Rows are points. The ring and each string are closed loops that go straight from each point to the next, and from the last back to the first. Before rounding, they use only three directions, however many columns there are. Count how often each string passes through the ring. Passing back the other way cancels.

Ring:
[[ -4 -30 -29 -17]
 [-16 -14 -37 -16]
 [-20   5 -30 -14]
 [-13  21  -5  -9]
 [ -1  17  11  -3]
 [ 10   2  18  -1]
 [ 18 -22  14  -6]
 [ 12 -34  -3 -13]]
String (24 x 4):
[[-30  21 -35 -15]
 [-25  27 -19 -16]
 [-23  31 -15  -9]
 [ -8   7  -9  -6]
 [ -3   3  -4  -7]
 [  0  14   6   1]
 [  9  17  25   4]
 [ 12   6  26  -2]
 [  5  -4   7  -8]
 [ 12 -10   8   1]
 [ 22 -11  24   6]
 [ 20  -6  29   1]
 [  9   0  21  -9]
 [  6  -3   6  -2]
 [  7  10  15   5]
 [  1  32  26   0]
 [ -5  22  14 -12]
 [ -4   1  -5 -10]
 [ -9   2 -17  -6]
 [-27  25 -26 -12]
 [-24  18 -21 -18]
 [-12   6 -11 -17]
 [-11  -4 -24  -8]
 [-24   8 -37 -11]]
Times through: 4
String:
[[-19  20 -10 -18]
 [-11  16   0 -14]
 [-12  34  11 -10]
 [ -4  25  10   0]
 [  4  27  24   6]
 [  9  20  31   2]
 [  5   6  16  -8]
 [  1  -5  -4  -5]
 [  5  11  10   5]
 [  0  29  22   0]
 [-10  38  13  -2]
 [-14  22  -9  -4]
 [ -8   1 -13  -8]
 [-10   3 -12 -14]
 [-24   9 -30 -20]
 [-30  -6 -60 -13]
 [-19 -12 -46 -11]
 [ -7  -9 -18 -11]
 [-10  -8 -23 -12]
 [-25  -4 -52 -10]
 [-33  16 -43 -16]]
Times through: 0

Ring (6 x 9):
[[  2  16 -11  13   6  14  -9  13  36]
 [-14   6   6  10   7  -5   0  -4   4]
 [-14  -7  17   4   6 -15   8 -14 -19]
 [  3 -18   8   2   3  -6  10 -16 -27]
 [ 14  -8  -1   2   4   6   2   0   4]
 [ 13   6  -7   5   6  13  -6  13  31]]
String (29 x 9):
[[ 10 -27  10  -2   1  -7  13 -20 -38]
 [ 15 -22  -3   5  -1   4   9 -17 -30]
 [  9  -8  -5   8   2   6   3  -7  -8]
 [  7  -5  -1   6   4   4   2  -3   0]
 [  8  -5   6  -1   7   0   2   3   9]
 [ 19  -5   2  -5   8   7  -1  12  23]
 [ 20   0  -8   2   6  15  -4  13  28]
 [ 16   4 -15  10   3  18  -5   8  23]
 [  5   2  -6   9   4   8  -2   2  12]
 [  6   6  -1   4   8   7  -4  10  26]
 [  8  15  -4   4  10  11 -10  21  49]
 [  9  24 -17  13   8  22 -15  25  60]
 [  6  19 -23  20   3  23 -12  12  37]
 [  1   7 -10  14   3  10  -4   1  14]
 [ -3   7   1   7   7   3  -3   5  18]
 [-10  17   2   9  10   2  -7  12  34]
 [-14  19  -3  16   7   4  -7   6  26]
 [-14  14  -4  18   5   3  -5  -1  12]
 [-10   6  -4  16   3   3  -1  -6   1]
 [ -7   1   5   7   6  -3   1  -3   2]
 [-14   0  16   3   8 -12   4  -5  -2]
 [-28  -5  33  -2  11 -29  10 -13 -19]
 [-24 -11  27   2   7 -25  12 -21 -33]
 [-20 -14  29  -3   8 -26  13 -19 -32]
 [-12 -13  23  -2   7 -19  10 -14 -22]
 [ -6 -10  15   0   6 -11   7 -10 -14]
 [ -1  -8   3   7   3  -2   5 -11 -14]
 [  2 -17   1   9   0  -2   9 -20 -33]
 [  6 -26   8   3   0  -7  14 -24 -44]]
Times through: 3

Ring, 6 rows:
[[ 16 -11  -6 -17   3  -2   9 -20  -5   2 -45 -22  13   6]
 [-10 -17 -21   0   5  -9   1 -26  14  -2 -28 -25   7   9]
 [-17   5 -19  12  13   7  -8 -15  17 -18   1  -5   3   2]
 [ -9  24   0  15  12  21 -10   2  14 -26  12  -2   0  -6]
 [  6  29  17   7   6  26  -5  11   6 -23   1  -8   1  -9]
 [ 27  17  15 -14   6  19   6   1 -12 -10 -29 -10  11  -4]]
String:
[[  7   1  -7  -7   8   6   3 -15   0  -8 -26 -11  10   3]
 [ -4  -8  -6   1   0  -3   1 -14  14  -4 -25 -30   3   4]
 [  4  -2 -12  -6   9   3   3 -19   1  -7 -26 -11  10   4]
 [  1 -12 -22  -9  10  -4   4 -28   1  -3 -32 -12  12   9]
 [ -1 -18 -28 -10  11  -8   5 -34   1  -1 -35 -12  14  11]
 [  8   2 -15  -9  14   7   3 -20  -5  -9 -25  -1  13   4]
 [ -4  -5  -7   1   3   0   0 -14  12  -6 -22 -25   4   4]
 [  0  -1  -6  -1   5   3   1 -13   8  -8 -22 -19   6   3]
 [ 11  -1 -12 -12  12   5   5 -20  -6  -7 -30  -5  14   5]
 [ 20 -18 -17 -24   8  -6  13 -32 -13   5 -54 -14  19  10]
 [ 23 -17  -7 -24   3  -6  14 -25 -11   7 -57 -24  16   8]
 [ 21 -13   4 -19  -3  -4  12 -15  -4   6 -52 -34  11   5]
 [  7   0   5  -4   0   5   3  -7   7  -6 -27 -27   5   1]
 [ 13   8   3  -8   7  12   3  -7  -3 -10 -24 -12   9  -1]
 [  6   7   4  -1   3   9   1  -5   6 -10 -19 -19   5  -1]
 [ 17  16   4  -9  11  18   3  -5  -8 -14 -20  -2  11  -2]
 [ 33  33  21 -14  11  32   5   9 -19 -19 -19   6  12  -9]
 [ 26  34  27  -6   7  32   1  15  -9 -20 -13  -4   7 -11]
 [ 16  29  29   2   0  26  -1  18   3 -19  -8 -18   1 -11]
 [ 26  38  29  -4   7  35   0  17  -9 -23  -8  -2   6 -12]
 [ 29  34  15 -12  15  33   3   6 -18 -22 -14  12  13  -8]
 [ 15  18   6  -6  10  19   1  -2  -5 -15 -17  -3   9  -4]
 [  3   8   9   2   0  10  -1   0  10 -11 -17 -25   2  -2]
 [ 23  16  23  -9  -1  18   5   7  -4 -10 -27 -22   6  -6]
 [ 44  19  20 -26   7  22  12   0 -26  -7 -42  -4  17  -4]
 [ 44   8  14 -31   6  15  15  -8 -27  -2 -52  -8  19  -1]
 [ 36  -7   7 -30   1   3  16 -15 -19   6 -60 -22  18   4]
 [ 34  -9  -6 -32   8   2  16 -25 -23   4 -59 -10  22   7]
 [ 19  -2 -10 -18  11   5   8 -21 -12  -4 -39  -5  17   5]]
Times through: 0

Ring:
[[-22 -18 -26 -21 -11  -4  -4  11  11 -10 -40  34   0  -2]
 [-11  -8  -8  -9 -12  -3  -4   4   0 -10 -28  19   5  -2]
 [  3   3  16   9 -11  -3  -1  -7 -12  -4  -1  -8  11   2]
 [  9   5  24  19 -13  -2   1 -10 -13   2  16 -24   9   6]
 [  8   2  23  23 -18  -1   4  -9  -6  10  31 -39   2  11]
 [  4  -4  13  17 -14  -3   7  -6  -1  12  32 -33   0  12]
 [ -2  -9   2   4  -2  -9   9  -4  -3   6  18 -10   7   8]
 [ -7 -13  -7  -5   1 -10   8  -1  -2   1   3   6   8   5]
 [-20 -19 -25 -21  -5  -7   0   9   9  -8 -31  32   3  -1]]
String (31 x 14):
[[ -6  -7  -3  -8   1  -9   2  -2  -8  -7 -14  18  14   0]
 [ -9  -9  -8 -13   2  -9   0   0  -8 -12 -26  28  15  -3]
 [-18 -14 -20 -21  -6  -5  -5   7   2 -15 -43  38   7  -5]
 [-26 -18 -31 -25 -18   0 -10  15  14 -16 -58  43  -3  -6]
 [ -4  -2   3  -7   0  -7  -1  -3 -14 -13 -23  22  17  -4]
 [  2   0  11   2   0  -8   3  -7 -16  -6  -3   4  17   1]
 [ -8  -9  -4  -1 -15  -2  -1   2   4  -1  -8   1   0   4]
 [-11  -9  -6  -1 -22   1  -4   5   8  -1 -13   0  -4   4]
 [  4   1  14   7  -3  -6   3  -8 -14  -3   5  -5  14   3]
 [  9   6  24  13  -2  -6   4 -12 -21  -3  11 -12  18   3]
 [ -4  -6   2   5 -16  -1   0   0   1   1   1  -9   1   5]
 [ -3  -4   6  13 -28   4  -2   1   7   6   7 -24  -7   8]
 [ 11   7  29  30 -25   3   1  -9  -6  10  32 -48  -1  11]
 [ 21  13  44  39 -18   1   5 -17 -17  13  50 -60   7  13]
 [ 20  11  40  29  -1  -7   9 -19 -26   7  43 -39  19   9]
 [  6   1  17  12  -3  -7   6  -9 -14   2  18 -16  13   6]
 [ -5  -9   1   9 -21   0   2   1   8   8  12 -20  -6   9]
 [ -5 -11   1  19 -34   5   3   4  19  19  31 -45 -19  16]
 [  6  -5  17  27 -21  -1  10  -6   4  21  52 -54  -7  18]
 [ 12   2  25  20   1  -9  12 -14 -17  10  41 -32  14  11]
 [  4  -2  13   9  -1  -8   7  -8 -12   3  18 -12  13   6]
 [ -6 -11  -3   3 -12  -4   4   1   5   5   8  -9  -1   8]
 [-13 -18 -14  -2 -17  -3   4   6  15   8   6  -8  -8   9]
 [ -4 -13  -3  -2   5 -12  12  -4  -4   6  17  -2  10   8]
 [  0 -10   1  -5  18 -17  14  -8 -15   1  14   9  21   5]
 [  1  -5   6  -2  12 -14  10  -8 -17  -3   7   8  21   3]
 [ -7 -10  -5  -3  -6  -6   3   0   0  -1  -4   5   5   4]
 [-20 -20 -25 -15 -13  -4   0  10  14  -2 -21  19  -4   3]
 [-28 -26 -38 -27 -10  -6  -1  15  19  -7 -39  38  -4   0]
 [-32 -28 -46 -38  -4  -8  -2  17  17 -14 -56  58   0  -5]
 [ -9 -10  -8 -15   7 -11   3  -1 -10 -11 -22  30  17  -3]]
Times through: 4
String (32 x 14):
[[ -7  -8  -1   8 -27   3  -3   4  11   5   1 -17  -9   8]
 [ -1  -3   8   7 -12  -3   1  -3  -4   0   3  -9   5   5]
 [ 10   6  24  12   1  -7   4 -13 -23  -4  10  -9  20   2]
 [ 14  12  32  14   3  -7   2 -16 -31  -9   5  -6  26  -1]
 [ 12  11  30  10   5  -8   1 -16 -31 -11  -1   1  28  -2]
 [  3   6  16   3  -6  -3  -4  -7 -18 -13 -18   9  17  -3]
 [-10  -6  -4  -2 -20   1  -6   4   4  -6 -22   7   0   1]
 [-12 -11  -9  -2 -21   0  -3   6  10  -1 -13   1  -5   4]
 [ -1  -2   8   4  -7  -5   1  -4  -8  -3  -2  -1  10   3]
 [  6   4  18   8  -2  -6   2 -10 -18  -5   3  -4  17   2]
 [ 15  12  34  18   0  -6   2 -16 -29  -6  11 -14  23   1]
 [ 11   9  28  21 -14   0  -1 -11 -16   0  14 -25  10   5]
 [  0  -1  12  15 -24   2  -1  -2   1   5  10 -25  -3   8]
 [ -1  -4   7  11 -18  -1   1  -2   0   4   9 -18   0   7]
 [  1  -3   9   9 -11  -4   3  -4  -5   3  11 -14   5   6]
 [  8   1  20  15  -5  -6   6 -10 -13   4  22 -21  12   7]
 [ 17   6  34  31  -9  -5  10 -15 -15  15  53 -51   8  14]
 [ 13   1  27  28 -10  -5  11 -13  -9  17  53 -50   5  15]
 [  0 -10   7  20 -22  -1   9  -2  10  20  43 -45 -10  17]
 [ -9 -15  -7   7 -22  -1   4   4  15  12  17 -22 -11  12]
 [ -6 -11  -3   4 -14  -4   4   1   5   6  10 -12  -2   8]
 [  1  -5   8   6  -3  -7   7  -6  -8   3  14 -10   9   7]
 [ 13   1  24  14  12 -14  14 -16 -24   6  36 -18  23   8]
 [  8  -4  17  14   5 -12  15 -12 -14  11  40 -25  14  11]
 [ -2 -12   2  12 -12  -5  11  -2   6  16  35 -30  -4  14]
 [ -8 -13  -6   6 -20  -1   4   3  12  10  13 -18  -8  11]
 [ -8 -12  -5   5 -20  -1   2   3  10   7   8 -14  -6   9]
 [  0  -5   8   8  -8  -5   5  -5  -5   4  12 -13   6   7]
 [ 12   4  26  18   1  -8   9 -14 -20   5  30 -24  17   8]
 [ 16   7  34  29  -8  -5   8 -16 -18  11  44 -44  11  12]
 [ 18  10  38  35 -16  -1   6 -16 -15  13  48 -55   6  13]
 [  8   4  25  27 -25   3   1  -7  -3  10  29 -44  -2  11]]
Times through: 5

Ring, 7 rows:
[[-15   1   1 -14 -17   0 -18  12  -7 -31 -13 -11 -21   9]
 [-16   6   5 -19 -31  10 -28   9  -5 -42 -15 -15 -36  14]
 [ -7   8   7 -15 -30  11 -21   6   1 -32 -12 -11 -30  12]
 [  3   4   5  -3 -15   3  -3   3   3  -9  -5  -3 -11   5]
 [ 13  -5  -4  18  17 -13  26  -1   0  28   5   8  24  -8]
 [ 10  -9  -7  17  24 -21  27   3  -3  28   3   8  30 -10]
 [ -3  -6  -4   0   7 -16   6  11  -5  -2  -6   0   8  -2]]
String, 27 rows:
[[-13   1  -2  -3 -10   4 -10   3 -12 -17  -8  -9 -16   6]
 [ -7   1   0  -2  -8   0  -5   5  -6 -12  -7  -6 -10   5]
 [ -9   2   1  -7 -14   3 -12   5  -6 -20  -9  -8 -17   7]
 [ -7   2   3  -9 -15   1 -11   7  -3 -21 -10  -7 -16   7]
 [-12   8  11 -29 -39   7 -32  16   4 -52 -19 -15 -39  16]
 [-16  13  13 -31 -49  18 -40  12   2 -60 -20 -19 -51  21]
 [-11   8   5  -9 -27  16 -20   1  -5 -29 -10 -12 -32  13]
 [ -5   3   0   2 -10   6  -4   0  -6  -8  -4  -6 -12   5]
 [ -2   4   4  -8 -17   2  -8   6   1 -17  -8  -6 -14   7]
 [  3   7  11 -18 -29   3 -14  11  12 -28 -12  -7 -21  10]
 [  8   6  10 -14 -24  -1  -7  10  14 -19  -9  -3 -13   7]
 [  3   1   2  -2  -7  -4   1   6   2  -5  -5  -2  -3   2]
 [  7   0   3  -2  -6  -8   4   7   6  -3  -5   0   1   1]
 [ 19  -3   2   7   6 -15  21   5  11  19   1   8  20  -6]
 [ 23  -7  -6  27  27 -18  40  -5   4  47  10  14  39 -14]
 [ 12  -7  -8  28  25 -12  31  -7  -6  39   9   9  29 -11]
 [  5  -4  -4  12  10 -10  15   1  -4  15   1   3  13  -4]
 [  9  -6  -2   7  11 -18  17   7   2  14  -1   5  18  -6]
 [  2  -3  -2   4   3  -9   7   5  -3   3  -3   0   6  -1]
 [  9  -9  -4   6  17 -26  21  11   2  16  -2   7  26  -8]
 [  8 -11  -4   2  17 -30  20  16   3  12  -4   7  27  -8]
 [  3 -11  -7   7  20 -27  19  12  -4  14  -3   5  25  -8]
 [ -4  -7  -8  14  16 -11  13   1 -13  14   0   1  13  -5]
 [ -4  -3  -3   2   2  -7   3   5  -7  -2  -5  -2   1   0]
 [ -4  -1   1  -8  -8  -8  -5  11  -1 -15  -9  -4  -6   4]
 [-13  -1   4 -25 -20 -10 -21  22  -1 -40 -19 -10 -19   9]
 [-20   1   1 -18 -20   0 -23  14 -10 -38 -16 -13 -26  11]]
Times through: 4

Ring:
[[ 14 -14 -17  23  15  17   8 -27   7 -21  -8  -8   8  11]
 [ 12 -12  -6  11  13  19   3 -29   3 -15  -9 -14   5   7]
 [  8  -8   5  -2   7  19   2 -26   1  -3  -9 -18  -3   0]
 [  5  -4  10  -8   2  16   7 -19   0  10  -8 -19 -10  -6]
 [  4  -2   7  -6  -2  13  13 -12   2  17  -5 -16 -15  -8]
 [  0  -1   2   0  -4   8  20  -6   5  19  -3  -9 -19  -7]
 [ -4  -1  -2   6  -4   4  23  -3   9  13  -1   0 -20  -5]
 [ -4  -5 -10  16   1   3  22  -7  12  -1  -1   8 -14   2]
 [  1  -9 -17  23   7   6  19 -13  12 -12  -3   6  -6   8]
 [ 11 -13 -21  27  14  13  12 -23   9 -20  -6  -3   6  12]]
String (26 x 14):
[[-10  -6  10  -4   1   8   6 -17   6  -5  -6   3 -16  -2]
 [ 35 -16 -35  39  22  24  14 -30   5 -18  -8 -25  23  16]
 [ 36 -18 -31  35  24  27   7 -36   4 -23 -11 -27  26  17]
 [ 11 -13  -4   9  15  21  -2 -33   3 -21 -11 -13   6   8]
 [-16  -5  18 -13   0   8   0 -19   5  -7  -7   4 -19  -3]
 [  3  -8  -2   6   6  13   8 -21   5  -7  -7  -6  -6   2]
 [ 40 -18 -39  43  25  26  12 -34   5 -22  -9 -27  28  18]
 [ 36 -20 -40  46  27  25  10 -36   7 -32 -10 -20  30  22]
 [ -2 -11  -4  11   9  11   5 -24   8 -21  -7   4  -4   7]
 [-11  -6   8  -2   1   7   7 -16   7  -6  -6   5 -17  -1]
 [ 13  -9 -18  23   9  13  17 -17   8  -6  -5  -8   1   7]
 [ 15 -11 -32  38  11   9  25 -13  12 -11  -2  -1   4  12]
 [ -9  -5 -14  21   0  -1  25  -4  15  -5   0  16 -16   4]
 [-29  -1  18 -12  -9  -3  11  -5  10   2  -2  20 -34  -7]
 [ -2  -5   0   5   1   8  14 -13   7   1  -4  -2 -13  -1]
 [ 10  -6 -16  20   4   9  23 -10   8   5  -3  -8  -6   2]
 [  8  -2 -20  23  -2   4  34   1  11  17   1  -4 -13  -1]
 [-15   2   3   1 -10  -3  27   4  11  18   1  10 -30  -8]
 [-23   0  16 -11  -8   0  13  -5   8   7  -3  13 -31  -8]
 [ -1  -5  -3   8   1   7  16 -11   8   2  -4  -1 -13  -1]
 [ 11  -7 -23  27   5   7  27  -8  11   2  -2  -3  -4   5]
 [  2  -7 -28  34   4   1  31  -4  16  -5   1  11  -8   8]
 [ 14 -12 -38  44  12   7  28 -12  15 -15  -1   4   5  14]
 [ 33 -17 -53  60  21  15  28 -20  14 -22  -3  -9  23  21]
 [ 19 -17 -37  45  20  14  16 -26  12 -32  -6  -1  16  20]
 [-13  -9   7  -1   5   8   2 -21   7 -17  -7   9 -13   3]]
Times through: 5
